Rows are points. Any point is a mix of the corners, with weights that add up to 1. It lies inside the corners' shape when no weight is negative. Is each point inside? If not, which corners have a negative weight?

Corners:
(1): [ 0.059, -0.001,  0.009]
(2): [-0.010, -0.017,  0.028]
(3): [-0.030,  0.020,  0.046]
(4): [-0.012, -0.027, -0.053]
Points:
[-0.010, -0.024, -0.044] -> inside
[-0.007,  0.013,  0.049] -> outside (4)
[ 0.043, -0.013, -0.002] -> outside (3)
[-0.041, -0.006,  0.025] -> outside (1)
[-0.009, -0.016,  0.025] -> inside
[-0.035,  0.014,  0.037] -> outside (1)
[-0.024,  0.013,  0.039] -> inside
[ 0.013, -0.004,  0.021] -> inside

Corners:
(1): [ 0.035, -0.010, -0.015,  0.016,  0.010, -0.009, -0.044, -0.043]
(2): [ 0.019,  0.001,  0.060, -0.003,  0.002, -0.014,  0.018,  0.018]
(3): [-0.063, -0.042, -0.011,  0.019,  0.002,  0.007, -0.007, -0.029]
(4): [ 0.021, -0.038,  0.021, -0.028,  0.035,  0.032, -0.022,  0.017]
(5): [-0.046,  0.012, -0.032, -0.048,  0.025, -0.044, -0.010,  0.012]
(6): [ 0.011,  0.038, -0.035,  0.035, -0.005,  0.024,  0.062,  0.066]
(7): [-0.004,  0.003, -0.015,  0.039,  0.044, -0.037, -0.051, -0.002]
(8): [ 0.004, -0.041,  0.001, -0.051, -0.063, -0.015, -0.033,  0.014]
(9): [ 0.005, -0.038,  0.033, -0.034, -0.006, -0.051,  0.051,  0.030]
Points:
[-0.001, -0.003, -0.004,  0.019,  0.027, -0.028, -0.029,  0.003] -> inside
[ 0.004, -0.026,  0.014, -0.032, -0.015, -0.011,  0.010,  0.016] -> outside (7)
[-0.001, -0.026, -0.014, -0.012,  0.010, -0.003,  0.027,  0.007] -> outside (2, 7, 8)
[-0.015, -0.010, -0.012, -0.025, -0.003, -0.020, -0.012,  0.009] -> inside

Corners:
(1): [-0.041,  0.000, -0.068, -0.053,  0.005,  0.022,  0.041,  0.022, -0.021,
  0.031, -0.010,  0.022]
(2): [ 0.048, -0.023,  0.018,  0.044,  0.035,  0.024, -0.020, -0.008,  0.065,
 -0.055, -0.041,  0.061]
(3): [-0.035,  0.021,  0.009, -0.006, -0.004,  0.044,  0.023,  0.028, -0.005,
  0.052,  0.011,  0.030]
(4): [-0.009,  0.019, -0.050, -0.017, -0.036,  0.012,  0.041,  0.039, -0.073,
  0.057, -0.045,  0.024]
(5): [ 0.020,  0.034, -0.033, -0.027, -0.023, -0.004, -0.039, -0.033, -0.020,
 -0.009,  0.002, -0.039]
(6): [ 0.036, -0.010, -0.047,  0.058,  0.042, -0.010,  0.002, -0.005, -0.016,
 -0.004, -0.007, -0.023]
(7): [ 0.071,  0.015, -0.008, -0.021,  0.014, -0.047, -0.016, -0.014,  0.031,
  0.026, -0.024, -0.068]
(8): [ 0.046, -0.042, -0.061, -0.003,  0.053,  0.023, -0.068, -0.001,  0.015,
 -0.012, -0.009,  0.040]
(9): [-0.026, -0.019,  0.017,  0.059,  0.055, -0.007, -0.022,  0.028,  0.026,
  0.009, -0.049,  0.042]
(10): [-0.006,  0.001,  0.003,  0.017,  0.035, -0.003,  0.007,  0.070,  0.004,
 -0.018, -0.003,  0.068]
(11): [ 0.028, -0.002,  0.014,  0.005,  0.027, -0.035,  0.002, -0.040, -0.036,
  0.011,  0.001, -0.002]
(12): [-0.011, -0.028,  0.006, -0.038, -0.003,  0.039,  0.024,  0.057, -0.035,
  0.010, -0.035,  0.003]
(13): [-0.008, -0.030, -0.044, -0.009, -0.043, -0.042,  0.007, -0.037, -0.032,
  0.049,  0.022, -0.009]
Points:
[-0.027, -0.016, -0.024,  0.001,  0.021,  0.017,  0.016,  0.035, -0.028,
  0.033, -0.011,  0.030] -> outside (2, 5, 7)
[-0.008, -0.007, -0.038, -0.018, -0.002,  0.001,  0.012,  0.002, -0.014,
  0.021, -0.008,  0.012] -> inside
[ 0.022, -0.016, -0.025,  0.000,  0.012, -0.005, -0.015, -0.004,  0.004,
  0.009, -0.010,  0.011] -> inside
[ 0.011, -0.011, -0.034, -0.030,  0.007, -0.038, -0.009, -0.010, -0.043,
  0.025, -0.011, -0.013] -> outside (2, 3, 6)
[ 0.059, -0.017, -0.014,  0.038,  0.034, -0.007, -0.050, -0.045,  0.019,
 -0.021, -0.009, -0.031] -> outside (1, 4, 10)
[ 0.009,  0.000, -0.020,  0.015,  0.022, -0.009, -0.018, -0.008,  0.010,
  0.004, -0.003,  0.010] -> outside (4, 12)
[-0.007,  0.001, -0.023, -0.016,  0.005,  0.009,  0.016,  0.014, -0.020,
  0.025, -0.013,  0.014] -> inside
[ 0.023, -0.009, -0.021,  0.012,  0.022, -0.012, -0.008,  0.004,  0.001,
  0.000, -0.021,  0.006] -> outside (3)
[ 0.005, -0.003, -0.024,  0.001,  0.004,  0.003, -0.002,  0.014, -0.004,
  0.012, -0.009,  0.013] -> outside (11)

Corners:
(1): [ 0.004, -0.046,  0.018,  0.022, -0.001, -0.036, -0.043, -0.039,  0.018,
 -0.005, -0.007, -0.007,  0.033,  0.026,  0.053,  0.033,  0.012, -0.021]
(2): [-0.031,  0.037, -0.002, -0.042, -0.011, -0.035, -0.017, -0.017,  0.015,
 -0.043,  0.023,  0.031, -0.020, -0.033,  0.013, -0.007, -0.015, -0.030]
(3): [-0.048,  0.060, -0.020,  0.032,  0.006, -0.047, -0.034, -0.035, -0.053,
 -0.034, -0.042, -0.019,  0.047,  0.065,  0.034,  0.006,  0.027,  0.046]
(4): [-0.008, -0.022, -0.031, -0.015, -0.031,  0.022,  0.001, -0.009, -0.054,
  0.039,  0.016, -0.028,  0.064,  0.021, -0.036,  0.035,  0.020, -0.035]
(5): [-0.017,  0.020,  0.016,  0.013,  0.051,  0.005,  0.025,  0.025, -0.017,
 -0.003,  0.053, -0.021, -0.040,  0.022, -0.007, -0.049,  0.033,  0.046]
(6): [-0.003,  0.062, -0.033,  0.031,  0.063,  0.024, -0.013,  0.034, -0.009,
  0.021,  0.004,  0.047,  0.060,  0.022,  0.056,  0.044,  0.032, -0.029]
(7): [-0.029,  0.013,  0.033,  0.021, -0.055,  0.030, -0.061,  0.002, -0.039,
  0.039,  0.002, -0.068, -0.036, -0.045, -0.015, -0.027,  0.030,  0.007]
(8): [ 0.027, -0.017, -0.013, -0.033,  0.008, -0.048, -0.001,  0.039, -0.024,
 -0.007, -0.003,  0.000, -0.027,  0.019,  0.004,  0.034,  0.015,  0.021]
(9): [-0.009,  0.047, -0.044, -0.026,  0.033,  0.003, -0.038,  0.009, -0.014,
  0.011, -0.005, -0.005, -0.015,  0.018, -0.032, -0.026, -0.005,  0.029]
(10): [-0.066, -0.052, -0.001, -0.035,  0.035,  0.005, -0.036,  0.009, -0.025,
 -0.022,  0.007,  0.053, -0.023,  0.034, -0.013,  0.042, -0.055,  0.038]
(11): [ 0.026,  0.060, -0.013,  0.001, -0.017, -0.035, -0.045, -0.023, -0.044,
 -0.009, -0.025,  0.022,  0.043,  0.020, -0.006, -0.020, -0.012,  0.022]
(12): [ 0.025,  0.022, -0.014, -0.034,  0.034,  0.024,  0.016, -0.007, -0.020,
  0.009, -0.045,  0.015, -0.017, -0.006,  0.033, -0.041, -0.013, -0.017]
(13): [-0.080, -0.050, -0.037,  0.027, -0.065, -0.042, -0.022,  0.028,  0.023,
 -0.004,  0.014,  0.006, -0.011, -0.022, -0.008,  0.058, -0.005, -0.023]
(14): [-0.069,  0.042,  0.023, -0.007, -0.039, -0.054, -0.045,  0.037,  0.038,
  0.037, -0.014,  0.030, -0.007,  0.016,  0.028,  0.022, -0.025,  0.025]
(15): [ 0.044, -0.004,  0.005, -0.062, -0.035,  0.023, -0.004,  0.016,  0.012,
 -0.042, -0.026, -0.021,  0.029, -0.031, -0.008,  0.010, -0.056, -0.018]
(16): [-0.007,  0.072, -0.010,  0.047,  0.008,  0.041,  0.022,  0.020, -0.014,
  0.000,  0.060, -0.016, -0.029,  0.067,  0.065, -0.038,  0.011,  0.027]
(17): [-0.020, -0.025, -0.030, -0.038, -0.017,  0.015,  0.040, -0.046,  0.041,
 -0.025,  0.076,  0.035,  0.044, -0.022,  0.085, -0.007, -0.030, -0.002]
(18): [-0.034, -0.022,  0.009, -0.020, -0.038, -0.026, -0.038, -0.003, -0.017,
 -0.040, -0.002,  0.021,  0.049,  0.063,  0.019,  0.036,  0.022,  0.010]
(19): [-0.014,  0.014, -0.029, -0.005, -0.009, -0.025,  0.014, -0.044,  0.017,
  0.010, -0.027,  0.026, -0.014, -0.012, -0.021,  0.040,  0.034, -0.020]
Points:
[-0.019,  0.005,  0.011, -0.003, -0.015, -0.029, -0.030,  0.013, -0.004,
 -0.011, -0.006,  0.001, -0.035,  0.014, -0.006, -0.006, -0.010,  0.024] -> outside (3, 4, 6, 17)
[-0.016,  0.028, -0.003, -0.008, -0.011,  0.000, -0.014, -0.024, -0.015,
 -0.010,  0.002, -0.004,  0.008,  0.019,  0.010, -0.021, -0.004,  0.017] -> outside (6, 8, 13)
[-0.020,  0.023, -0.007, -0.011, -0.008, -0.008, -0.015,  0.009, -0.008,
 -0.001, -0.001,  0.007,  0.004,  0.010,  0.010,  0.003, -0.003,  0.007] -> outside (1)
[-0.019, -0.008, -0.001,  0.000, -0.008, -0.014, -0.023, -0.005, -0.002,
 -0.005,  0.003,  0.003,  0.010,  0.014,  0.018,  0.016,  0.002,  0.000] -> inside
[ 0.017,  0.017, -0.041, -0.004,  0.035, -0.027,  0.027,  0.017,  0.021,
  0.033,  0.025,  0.035, -0.015, -0.001,  0.026,  0.013,  0.010, -0.025] -> outside (3, 7, 10, 15, 18)
[ 0.008,  0.031, -0.014, -0.005,  0.002, -0.005, -0.011, -0.016, -0.007,
  0.002, -0.003,  0.001,  0.017,  0.008,  0.031, -0.002,  0.002, -0.005] -> outside (5, 10, 13, 18)
[ 0.007,  0.020, -0.003, -0.008,  0.022,  0.007, -0.009, -0.014, -0.021,
 -0.017,  0.004,  0.001, -0.001,  0.017,  0.024, -0.012,  0.009,  0.015] -> outside (4, 13, 14)
[-0.017,  0.011, -0.013, -0.003, -0.013, -0.012, -0.010, -0.003, -0.006,
  0.000,  0.005,  0.001,  0.008,  0.005,  0.011,  0.009,  0.010, -0.003] -> outside (10)

Corners:
(1): [-0.057, -0.031,  0.045, -0.040, -0.008, -0.024, -0.018, -0.019, -0.032,
  0.055, -0.015, -0.020, -0.017, -0.055,  0.038,  0.010,  0.051, -0.020,
  0.031, -0.030]
(2): [-0.032, -0.007,  0.016, -0.056, -0.018,  0.030,  0.016, -0.022,  0.020,
  0.023,  0.012, -0.035, -0.020, -0.033, -0.028, -0.032, -0.010,  0.004,
  0.017,  0.040]
(3): [ 0.046, -0.072, -0.011, -0.035,  0.007,  0.034,  0.009,  0.005, -0.029,
 -0.060,  0.015, -0.007,  0.019, -0.011,  0.026,  0.005,  0.057, -0.062,
 -0.014, -0.005]
(4): [-0.007, -0.048, -0.020,  0.055,  0.031,  0.011,  0.066,  0.021, -0.028,
  0.002, -0.001,  0.041, -0.028,  0.003, -0.036, -0.015, -0.040,  0.024,
 -0.029, -0.048]
(5): [ 0.039, -0.036, -0.041, -0.003,  0.024, -0.044,  0.012, -0.016, -0.032,
 -0.056,  0.003, -0.024,  0.037, -0.016,  0.010, -0.021, -0.007,  0.044,
  0.013, -0.017]
(6): [ 0.030,  0.046,  0.020,  0.010, -0.026,  0.019, -0.005,  0.012,  0.029,
  0.016,  0.044,  0.035,  0.024, -0.012, -0.049, -0.007, -0.017,  0.034,
  0.006, -0.040]
(7): [ 0.023, -0.035, -0.008,  0.027,  0.009, -0.017, -0.015,  0.013,  0.027,
 -0.007,  0.033, -0.052,  0.018,  0.034,  0.050,  0.015,  0.011,  0.023,
 -0.045, -0.002]
(8): [ 0.039, -0.059, -0.056, -0.040,  0.006, -0.046,  0.011, -0.057, -0.052,
  0.035, -0.011,  0.006, -0.062,  0.010,  0.041,  0.009,  0.016,  0.035,
  0.025, -0.008]
(9): [ 0.023, -0.017,  0.018,  0.001, -0.039, -0.031,  0.017,  0.013, -0.009,
 -0.022,  0.061, -0.017,  0.014, -0.001,  0.000,  0.016, -0.003,  0.022,
  0.056,  0.013]
(10): [-0.023, -0.058,  0.026,  0.000,  0.016, -0.064,  0.005, -0.036, -0.007,
  0.019, -0.024, -0.036,  0.049,  0.043,  0.026, -0.002, -0.045,  0.041,
  0.002, -0.036]
(11): [-0.037,  0.005, -0.013,  0.055,  0.030,  0.007,  0.017,  0.051,  0.040,
  0.034, -0.070,  0.004,  0.015, -0.023,  0.035,  0.026, -0.021, -0.058,
 -0.014,  0.029]
(12): [-0.033, -0.013,  0.052,  0.018,  0.032, -0.056,  0.008, -0.035, -0.064,
  0.031, -0.014, -0.001,  0.046,  0.031,  0.029, -0.028, -0.013,  0.054,
  0.004,  0.001]
(13): [-0.025,  0.045, -0.015,  0.042,  0.026,  0.030,  0.007,  0.031, -0.029,
  0.037,  0.035,  0.037, -0.014, -0.011, -0.001, -0.015, -0.040, -0.003,
  0.036, -0.006]
(14): [-0.048,  0.010, -0.032, -0.009,  0.005, -0.020, -0.005, -0.008,  0.055,
  0.016,  0.021, -0.049,  0.044, -0.043,  0.009,  0.028,  0.060, -0.054,
 -0.001,  0.018]
(15): [-0.037, -0.096, -0.008, -0.064, -0.007, -0.047, -0.047,  0.027,  0.050,
 -0.006,  0.004, -0.018, -0.022, -0.005, -0.001,  0.013,  0.041,  0.001,
 -0.019, -0.001]
(16): [-0.044,  0.015, -0.017,  0.017, -0.003,  0.012,  0.000, -0.025, -0.014,
 -0.020, -0.008,  0.051, -0.056, -0.061,  0.029, -0.012, -0.040, -0.043,
 -0.010,  0.017]
(17): [ 0.037,  0.022,  0.037, -0.031,  0.068,  0.018,  0.047, -0.037, -0.047,
 -0.044, -0.028,  0.021, -0.012, -0.014, -0.016,  0.053, -0.056, -0.021,
 -0.009,  0.047]
(18): [ 0.005, -0.004,  0.013, -0.056, -0.029, -0.036,  0.004,  0.028,  0.013,
 -0.021,  0.046,  0.008,  0.009, -0.048,  0.019,  0.016, -0.001, -0.056,
 -0.028,  0.036]
(19): [-0.029, -0.027,  0.023,  0.018, -0.009, -0.046,  0.028,  0.013, -0.019,
 -0.038, -0.026, -0.015, -0.003,  0.011,  0.004, -0.028,  0.000, -0.021,
 -0.009, -0.023]
(20): [-0.031,  0.048, -0.002, -0.003, -0.017,  0.026,  0.061, -0.040, -0.038,
 -0.043,  0.020,  0.009,  0.022, -0.021, -0.010, -0.026, -0.041,  0.062,
  0.016, -0.030]
(21): [ 0.048,  0.023,  0.006, -0.009, -0.036,  0.028, -0.019,  0.001, -0.072,
 -0.049,  0.037, -0.050,  0.069,  0.015, -0.010,  0.032,  0.033,  0.004,
 -0.033, -0.001]
Points:
[ 0.004, -0.010, -0.007,  0.003,  0.006, -0.005,  0.012,  0.004, -0.009,
 -0.003,  0.005, -0.005, -0.001, -0.016,  0.011,  0.008, -0.002, -0.022,
 -0.001,  0.001] -> outside (12, 15, 20)
[-0.002, -0.011,  0.005, -0.007,  0.002, -0.003,  0.007, -0.004, -0.008,
  0.005,  0.009, -0.002,  0.002, -0.008,  0.007,  0.014, -0.004, -0.001,
  0.000,  0.003] -> outside (5, 19)
[-0.011, -0.005,  0.000,  0.010,  0.008,  0.003,  0.024,  0.011,  0.008,
 -0.018,  0.013,  0.009,  0.007, -0.016, -0.007, -0.011, -0.018, -0.003,
 -0.004,  0.006] -> outside (1, 8, 10, 21)
[ 0.004, -0.019,  0.003, -0.005,  0.002, -0.014,  0.009, -0.008, -0.016,
 -0.013,  0.007, -0.014,  0.018, -0.003,  0.010,  0.005,  0.004,  0.004,
 -0.008, -0.004] -> outside (13)
[-0.012, -0.027,  0.015,  0.006,  0.008, -0.025,  0.013,  0.012, -0.015,
 -0.015,  0.002, -0.018,  0.030,  0.001,  0.015,  0.007,  0.004, -0.007,
 -0.009, -0.011] -> outside (2, 6, 8, 16)
[ 0.002, -0.013,  0.008, -0.018, -0.005,  0.005,  0.016, -0.008, -0.023,
 -0.013,  0.001,  0.012, -0.012, -0.012,  0.002, -0.001, -0.002,  0.003,
 -0.022, -0.005] -> outside (5, 9, 10, 13, 14)
[ 0.001, -0.012,  0.007, -0.011,  0.002, -0.026, -0.004,  0.005, -0.003,
  0.008,  0.008, -0.019,  0.012, -0.003,  0.011,  0.014,  0.003,  0.002,
  0.003,  0.009] -> outside (3, 4, 16, 20)
